Each row of a before or after table is a point. The points were changed in one or more steps. Then noise was added and the rows were shuffled. The steps act on columns, c1 being the first. Name the steps. A step turns or swaps two columns, mirrors them in a line or flattens them onto one, adds a multiple of one to another, or multiplies or shifts one. Angles are multiples of 10 degrees, from the lower column toward the higher: turns from -170 to 170, lines from 10 to 170 but not 90. Use the fewest steps. Two steps may share a column if one is a turn and the other turns, adds or multiplies; they go together, in the order done. Otherwise the lowest column goes first.

Before (11 x 2):
-0.03, -0.32
-0.54, -0.06
-0.30, -0.45
+0.72, +0.02
-0.20, -0.63
+0.07, -0.73
-0.22, -0.79
+0.33, -0.84
-0.35, -0.09
-0.17, -1.02
+0.68, +0.33
After (11 x 2):
-0.35, -0.48
-0.05, -0.37
-0.55, -0.66
-0.29, -0.76
-0.18, -1.18
-0.20, -0.80
+0.31, -0.49
-0.25, -1.04
+0.66, +1.05
+0.73, +0.75
+0.08, -0.70
Steps: add 1 times c1 to c2

Before (10 x 6):
-0.44, -0.13, +0.05, +0.10, -0.85, -0.80
-0.31, -0.11, -0.19, +0.26, -0.95, +0.36
-0.05, +0.42, +0.45, -0.48, +0.10, +0.29
+0.27, +0.20, +1.05, -0.34, +0.02, +0.24
-0.46, +0.09, +0.13, +0.54, +0.51, +0.25
-0.09, +0.52, +0.43, +0.63, -0.92, -1.02
-0.14, +0.62, -0.43, +0.02, -0.04, -0.75
-0.18, +1.00, -0.41, +0.00, +0.04, -0.11
-0.05, -0.05, +0.39, +0.01, -0.50, +0.11
+0.21, +0.48, -0.30, +0.37, -0.02, -0.33
After (10 x 6):
-0.04, +0.29, -0.16, -0.49, +0.10, -0.53
-0.02, +1.13, +0.26, -0.03, +0.09, +0.31
+0.22, -0.14, -0.54, +0.10, -0.62, +0.61
+0.19, -0.16, -0.23, +0.04, -0.46, -0.35
+0.28, -0.03, +0.37, +0.27, -0.71, -0.14
-0.21, +0.04, +0.03, +0.57, +0.63, -0.28
+0.04, +0.58, +0.03, +0.37, -0.08, +0.44
-0.01, -0.15, -0.67, -0.34, -0.07, -0.83
+0.26, +0.44, -0.99, +0.59, -0.79, +0.50
+0.00, +0.73, -0.13, +0.01, -0.01, +0.84
Steps: flatten c1 and c5 onto the line at 110 degrees; add -0.3 times c3 to c2; turn c3 and c6 by -140 degrees

Before (9 x 9):
-0.34, +0.27, +0.45, -0.18, +0.23, -0.38, -0.50, +0.32, +0.14
+0.83, -0.18, +0.57, -0.45, +0.60, -0.16, +0.16, -0.11, -0.13
+0.11, -0.17, +0.26, -0.46, +0.49, -0.50, +0.07, +0.10, -2.01
-0.30, -0.18, +0.26, +1.03, +0.28, -0.31, -0.28, +0.00, -0.10
-0.40, -0.15, +0.48, -0.58, +0.14, -0.64, +0.17, +0.00, +0.08
-0.28, +0.58, -0.44, -0.45, -0.13, -0.54, +0.13, +0.15, -0.01
-0.40, +0.01, -0.39, -0.15, +0.31, -0.64, -0.60, +0.01, +0.21
+0.06, -0.23, +0.52, +0.17, -0.18, -0.47, -0.62, -0.17, +0.12
-0.15, +0.38, +0.47, +1.07, +0.49, -0.48, -0.32, -0.71, +0.12
After (9 x 9):
+0.85, -0.01, +0.01, -0.51, +0.61, +0.12, +0.19, +0.15, -0.05
-0.31, +0.49, +0.01, +0.83, +0.26, +0.33, -0.26, +0.03, +0.46
-0.41, -0.03, -0.01, -0.04, +0.32, +0.64, -0.60, +0.10, -0.24
+0.13, -0.24, +0.02, -1.13, +0.49, +0.50, +0.08, +0.01, +1.74
-0.41, -0.05, +0.01, -0.55, +0.11, +0.64, +0.16, +0.10, -0.28
-0.16, +0.01, +0.02, +1.13, +0.48, +0.33, -0.32, +0.77, +0.26
-0.29, -0.70, +0.01, -0.19, -0.14, +0.54, +0.14, -0.03, -0.12
+0.07, +0.31, -0.03, +0.13, -0.15, +0.44, -0.61, +0.27, -0.06
-0.36, -0.29, -0.01, -0.02, +0.24, +0.43, -0.49, -0.23, -0.17
Steps: turn c4 and c9 by 160 degrees; turn c2 and c4 by 160 degrees; multiply c3 by 0; turn c6 and c8 by -170 degrees

Before (10 x 14):
-0.39, +0.47, +0.12, -0.18, -0.34, +0.85, -0.32, +0.44, -0.44, +0.41, +0.14, +0.57, -0.26, +0.24
+0.15, -0.30, +0.00, -0.49, +1.02, +0.21, +0.04, +0.38, +0.12, -0.21, +0.06, -0.45, +0.05, +0.41
-0.51, -0.13, -0.22, +0.47, +0.14, +0.53, -0.05, -0.23, +0.10, +0.79, +0.48, -0.43, +0.32, -0.29
-1.15, +0.58, +0.77, -0.32, +0.09, -0.47, -0.23, +0.14, -0.22, +0.34, +0.93, +0.51, -0.43, +0.11
+0.01, +0.57, +0.07, -0.03, -0.36, -0.24, -0.71, -0.39, -0.13, -0.26, +0.85, -0.09, +0.40, -0.11
+0.58, +0.09, -0.31, +0.10, -0.05, -0.04, -0.75, -0.88, -0.12, -0.29, +0.01, -0.46, -0.69, -0.24
-0.78, -0.04, -0.06, +0.00, -0.03, -0.48, -1.26, +0.12, -0.09, +0.01, -0.71, +0.13, +0.06, -0.02
+0.02, -0.50, -0.44, -0.19, -0.01, +0.26, -0.41, +0.62, +0.06, -0.33, +0.65, -0.71, +0.17, +0.54
+0.26, -0.09, +0.21, +0.31, -0.08, +0.03, +0.80, +0.13, +0.16, +0.14, +0.03, +0.15, +0.15, +0.00
-0.37, +0.03, +0.39, -0.88, +0.21, -0.30, +0.04, +0.10, -0.24, +0.63, -0.70, +0.27, -0.24, -0.15
After (10 x 14):
+0.23, -0.16, +0.24, +0.31, -0.22, -0.16, -0.61, +0.08, -0.03, -0.06, +0.23, +0.06, +0.21, -0.47
-0.34, +0.12, +0.13, -0.22, -0.99, +0.58, -0.06, +0.40, -0.07, +0.61, +0.11, +0.52, -0.21, +0.45
+0.55, +0.26, -0.25, +0.06, -0.09, -0.36, +0.62, -0.91, +0.94, -0.12, -0.23, -0.44, -0.72, +0.44
-0.39, -0.81, +0.35, -0.92, +0.58, -0.65, -0.22, +0.11, +0.13, +0.48, -0.07, +0.01, -0.26, +0.22
+0.08, +0.03, +0.01, -0.53, +3.10, -0.03, +0.41, +0.45, -0.10, -0.38, +0.02, -0.01, -0.08, -0.51
-0.03, +1.05, +0.03, -0.05, -1.06, -0.56, +0.46, -0.38, -0.70, +0.32, +0.08, -0.10, +0.48, +0.57
+0.03, +0.36, -0.44, -0.15, -0.03, +0.00, +1.02, +0.70, -0.21, -0.58, +0.56, -0.17, +0.22, -0.22
-0.71, -0.63, +0.02, +0.02, -0.07, -0.84, +0.70, +0.13, -0.21, -0.15, -0.41, +0.08, +0.14, +1.13
-0.53, -0.03, -0.25, +0.43, +0.41, +0.26, +0.20, -0.26, -0.36, +0.45, +0.80, -0.52, +0.33, +0.00
-1.05, +0.76, +0.83, -0.32, +0.33, -0.83, -0.25, +0.02, +0.42, +0.61, +0.46, +0.43, -0.45, +0.33
Steps: turn c2 and c10 by 50 degrees; turn c2 and c11 by -50 degrees; multiply c5 by 3; shift c6 by -0.30; turn c12 and c14 by -50 degrees; turn c7 and c14 by -130 degrees; add -1.5 times c13 to c9

Before (10 x 24):
-0.74, -0.09, -1.27, +0.24, +0.00, -0.18, +0.11, +0.44, -0.11, +0.20, -0.16, +1.08, +0.40, +0.16, -0.27, +0.16, -0.94, +0.55, -0.03, -0.53, +0.00, -0.53, +0.25, +0.36
+0.45, -0.30, -0.03, -0.15, +0.31, -0.50, +0.29, +0.50, -0.15, +0.21, -0.85, +0.18, +0.62, -0.76, +0.41, +0.40, +0.65, +0.47, +0.18, -0.31, -0.25, -0.51, -0.33, +0.49
+0.03, +0.14, -0.07, -0.82, -0.27, -0.38, +0.15, +0.25, -0.58, +0.93, -0.26, -0.24, +0.42, +0.33, -0.19, -0.58, +0.56, +0.56, -0.39, +0.37, -0.46, -0.56, +0.19, +0.01
-0.01, +0.34, +0.12, +0.19, -0.05, +0.77, +0.05, +0.44, -0.56, -0.15, -0.45, -0.39, +0.04, -0.15, -0.28, +0.19, +0.02, +0.63, -0.08, -0.38, +0.06, -0.51, +0.38, +0.61
+0.16, -0.19, +0.36, -0.06, +0.27, +0.92, +0.15, -0.01, -0.72, -0.52, -0.83, -0.06, +0.13, -0.50, +0.06, +0.08, +0.63, +0.17, +0.28, -0.37, +0.13, -0.59, -0.24, +0.39
+0.26, -0.04, +0.39, +0.11, -0.34, -0.31, +0.09, -1.17, -0.43, +0.37, -0.83, -0.15, +0.28, -0.86, -0.12, +0.06, -0.09, +0.32, +0.21, -0.06, -0.44, -0.31, -0.16, -0.02
+0.40, -0.90, +0.39, -0.49, -0.05, +0.43, +1.30, +0.39, -0.67, +0.07, +0.69, -0.29, -0.41, -0.07, -0.20, +0.52, +0.82, +0.48, +0.12, +0.61, -0.71, -0.04, +0.20, +0.63
-0.04, +0.04, +0.29, -0.11, -0.24, -0.24, +0.53, -0.25, -0.72, -0.48, +0.05, -0.11, +0.11, -0.28, -0.03, -0.58, -0.50, +0.68, +0.27, -0.42, -0.91, -0.41, +0.21, -0.27
+0.00, -1.20, +0.21, -0.48, +0.01, -0.42, -0.02, +0.39, -0.36, -0.21, -0.27, -0.17, +0.46, -0.78, +0.14, -0.08, +0.43, -0.12, -0.11, -0.28, +0.12, +0.06, +0.25, +0.14
+0.05, +0.34, +0.17, +0.31, -0.05, +0.29, -0.01, +0.04, +1.76, -0.42, -0.01, +0.06, -0.66, +0.23, +0.28, +0.45, -0.49, -0.37, +0.23, -0.12, -0.06, -0.14, +0.10, +0.42
After (10 x 24):
+0.26, -0.07, +0.47, -0.10, -0.07, -0.35, +0.31, -1.13, -0.39, +0.28, -0.82, -0.20, +0.30, -0.91, -0.10, +0.13, -0.16, +0.38, +0.20, -0.17, -0.38, +0.52, -0.14, -0.02
+0.06, +0.36, +0.18, +1.15, +0.02, +0.44, -0.02, +0.07, +0.98, -0.45, -0.04, +0.09, -0.65, +0.24, +0.32, +0.48, -0.39, -0.39, +0.19, -0.07, -0.04, +0.20, +0.10, +0.44
-0.78, -0.12, -1.24, -0.01, +0.55, -0.24, -0.66, +0.48, -0.40, +0.19, -0.13, +1.12, +0.36, +0.14, -0.31, +0.12, -0.94, +0.50, -0.04, +0.14, -0.07, +0.52, +0.33, +0.28
-0.01, +0.33, +0.10, -0.27, +0.39, +0.99, +0.40, +0.50, -0.57, -0.16, -0.40, -0.30, +0.04, -0.11, -0.21, +0.19, -0.06, +0.68, -0.11, -0.08, -0.01, +0.48, +0.32, +0.57
+0.48, -0.25, -0.09, -0.09, +0.58, -0.65, +0.19, +0.48, +0.06, +0.28, -0.89, +0.17, +0.59, -0.65, +0.39, +0.40, +0.59, +0.45, +0.22, -0.10, -0.23, +0.09, -0.41, +0.56
+0.02, -1.12, +0.19, -0.39, +0.14, -0.52, +0.03, +0.38, +0.12, -0.20, -0.31, -0.12, +0.44, -0.72, +0.05, -0.05, +0.50, -0.13, -0.10, +0.34, +0.11, +0.01, +0.26, +0.15
+0.08, -0.15, +0.41, -0.46, +0.66, +1.16, +0.21, -0.07, -0.44, -0.51, -0.79, +0.01, +0.12, -0.42, +0.02, +0.12, +0.63, +0.18, +0.26, -0.12, +0.14, +0.18, -0.23, +0.52
+0.46, -0.82, +0.35, -0.52, -0.24, +0.52, +1.55, +0.40, -0.09, +0.01, +0.66, -0.24, -0.47, -0.05, -0.18, +0.56, +0.88, +0.37, +0.17, -0.51, -0.68, -0.19, +0.19, +0.66
-0.07, +0.08, +0.29, -0.46, +0.34, -0.31, +0.64, -0.27, -0.36, -0.45, +0.03, -0.16, +0.03, -0.25, -0.01, -0.59, -0.49, +0.71, +0.25, +0.00, -0.90, +0.59, +0.20, -0.22
+0.08, +0.23, -0.08, -0.67, -0.06, -0.58, +0.32, +0.19, +0.25, +0.91, -0.24, -0.20, +0.37, +0.31, -0.17, -0.60, +0.46, +0.63, -0.42, -0.74, -0.52, +0.30, +0.23, +0.06
Steps: turn c4 and c9 by -50 degrees; multiply c4 by 0.7; turn c20 and c22 by -140 degrees; turn c5 and c22 by -50 degrees; multiply c6 by 1.3; add -0.7 times c12 to c7
